Each point is reached from the start by the listed moves, each made once or not at all, plus a little noise. Say if it took an odd or an even number of moves. Then give how often each move was made.
(in the rows, 128 means zero)

Moves:
(1): [173,102,133,128]
(2): [153,173,131,114]
(3): [127,117,176,92]
Start: [146,138,159,128]
Points:
[172,174,210,82] => even (0, 1, 1)
[189,112,158,129] => odd (1, 0, 0)
[172,177,160,111] => odd (0, 1, 0)

Moves:
(1): [188,122,114,134,129,129,139,93,111,119,132,91]
(2): [125,214,126,132,128,111,128,139,130,125,126,110]
(3): [135,120,185,132,134,150,143,126,123,126,91,129]
(4): [136,117,123,191,117,107,129,137,130,142,134,147]
(5): [118,124,121,145,214,118,123,127,129,107,107,121]
(6): [104,135,98,139,125,198,117,150,112,112,115,124]
(7): [124,113,128,133,131,138,188,137,132,134,138,122]
(8): [168,108,136,100,124,120,122,195,125,98,156,119]
(9): [133,129,136,134,134,135,117,119,220,119,140,139]
(10): [164,135,106,130,165,141,103,146,106,196,127,109]
(11): [134,129,155,138,139,139,114,97,127,128,180,131]
Start: [135,145,150,124,106,129,106,132,111,128,123,100]
Points:
[224,203,171,235,158,230,132,123,149,178,152,54] => odd (1, 1, 1, 1, 0, 1, 1, 0, 1, 1, 1)
[210,119,117,179,211,97,69,225,83,159,136,87] => even (0, 0, 0, 1, 1, 0, 0, 1, 0, 1, 0)
[106,109,161,225,184,199,166,177,100,110,70,104] => odd (0, 0, 1, 1, 1, 1, 1, 0, 0, 0, 0)
[241,110,163,197,194,105,84,131,184,79,200,84] => even (1, 0, 0, 1, 1, 0, 0, 1, 1, 0, 1)

Moves:
(1): [155,122,105,126,147,96,114,112,138,128,140,158,126,95,124,143,162,115,106,152]
(2): [117,138,130,115,122,120,120,147,122,130,124,124,120,111,120,129,128,119,130,122]
(3): [147,139,136,135,127,144,122,133,122,120,134,124,138,121,135,128,137,131,111,144]
(4): [125,124,119,120,138,136,124,104,119,107,118,114,127,126,93,106,117,135,143,144]
(5): [130,115,120,147,157,128,119,133,115,117,121,115,134,150,145,151,119,139,117,131]
(6): [114,132,117,126,136,129,128,128,134,150,133,113,109,137,136,115,120,109,112,132]
(7): [155,144,145,103,124,107,136,149,135,127,140,91,126,159,116,133,126,163,121,146]
(8): [147,93,118,133,126,139,124,146,114,117,118,116,112,131,108,118,142,119,139,124]
(9): [125,153,121,131,147,149,141,129,131,134,118,152,140,121,121,119,155,153,131,118]
(10): [141,141,116,148,111,114,132,132,107,153,124,106,156,119,138,104,116,148,137,134]
(11): [141,119,151,141,136,128,120,112,119,144,163,131,153,105,109,127,133,97,146,132]
(12): [145,109,138,139,132,115,138,134,124,141,117,143,111,121,134,135,122,129,125,129]
(13): [129,134,130,124,127,131,140,111,128,129,128,121,143,117,118,135,131,123,104,114]
(14): [144,143,114,142,111,108,125,133,125,124,138,142,128,133,124,136,99,115,150,109]
(15): [119,147,145,156,107,108,152,160,122,104,127,107,119,125,135,148,144,95,128,137]
(16): [125,105,101,125,127,141,133,145,143,124,136,132,152,132,95,142,115,126,121,159]
(17): [111,120,128,121,139,121,135,141,110,126,129,151,128,133,133,130,137,128,121,133]
(18): [145,121,108,135,136,134,128,137,122,130,147,126,126,105,150,123,133,154,126,135]
(19): [138,127,127,124,130,153,128,122,113,147,131,118,127,131,136,133,134,120,147,126]
(20): [138,120,115,104,138,136,124,182,145,110,106,126,128,115,181,120,105,110,139,142]
Start: [137,118,135,119,125,137,120,139,137,133,99,105,129,121,89,136,116,105,129,120]
Points:
[155,94,43,111,149,191,136,175,84,125,104,121,151,79,7,128,124,115,161,124] => even (0, 1, 0, 1, 0, 0, 0, 1, 1, 0, 0, 0, 1, 1, 0, 1, 1, 1, 1, 0)
[212,126,85,157,168,126,138,229,111,112,139,135,143,19,129,138,177,17,104,153] => even (1, 0, 1, 0, 0, 1, 0, 1, 1, 0, 1, 0, 1, 1, 1, 0, 1, 1, 0, 1)
[171,199,122,159,106,129,144,228,112,150,117,69,179,45,126,119,101,29,137,128] => even (0, 1, 1, 0, 0, 1, 0, 0, 1, 1, 1, 0, 1, 1, 1, 0, 0, 0, 0, 1)
[240,56,70,178,177,91,111,144,53,201,153,110,150,57,109,149,130,62,125,129] => even (1, 0, 0, 0, 1, 1, 0, 1, 0, 1, 1, 1, 1, 1, 0, 0, 1, 1, 1, 0)
[196,100,102,124,168,143,152,212,74,121,67,62,180,124,10,126,128,179,99,175] => even (0, 1, 1, 1, 1, 0, 1, 1, 1, 1, 0, 1, 1, 0, 0, 1, 1, 0, 0, 0)
[243,139,110,118,146,123,122,192,94,196,97,73,106,85,79,111,170,132,106,165] => even (1, 1, 1, 0, 0, 1, 1, 1, 1, 1, 0, 1, 0, 0, 0, 0, 0, 0, 1, 0)
[192,67,77,101,129,126,137,241,97,165,135,82,89,131,59,147,90,107,144,151] => even (0, 1, 0, 0, 0, 1, 1, 1, 0, 0, 0, 1, 0, 1, 0, 1, 1, 1, 1, 0)
[170,123,92,160,169,113,132,231,99,144,56,144,158,114,168,133,71,130,155,119] => odd (0, 0, 0, 0, 1, 0, 0, 0, 1, 1, 0, 1, 0, 1, 0, 0, 1, 0, 0, 1)
[152,120,79,121,146,132,105,209,63,122,61,73,150,115,140,124,42,95,192,138] => even (0, 1, 0, 1, 1, 0, 0, 0, 0, 1, 0, 0, 0, 1, 0, 0, 1, 0, 1, 1)
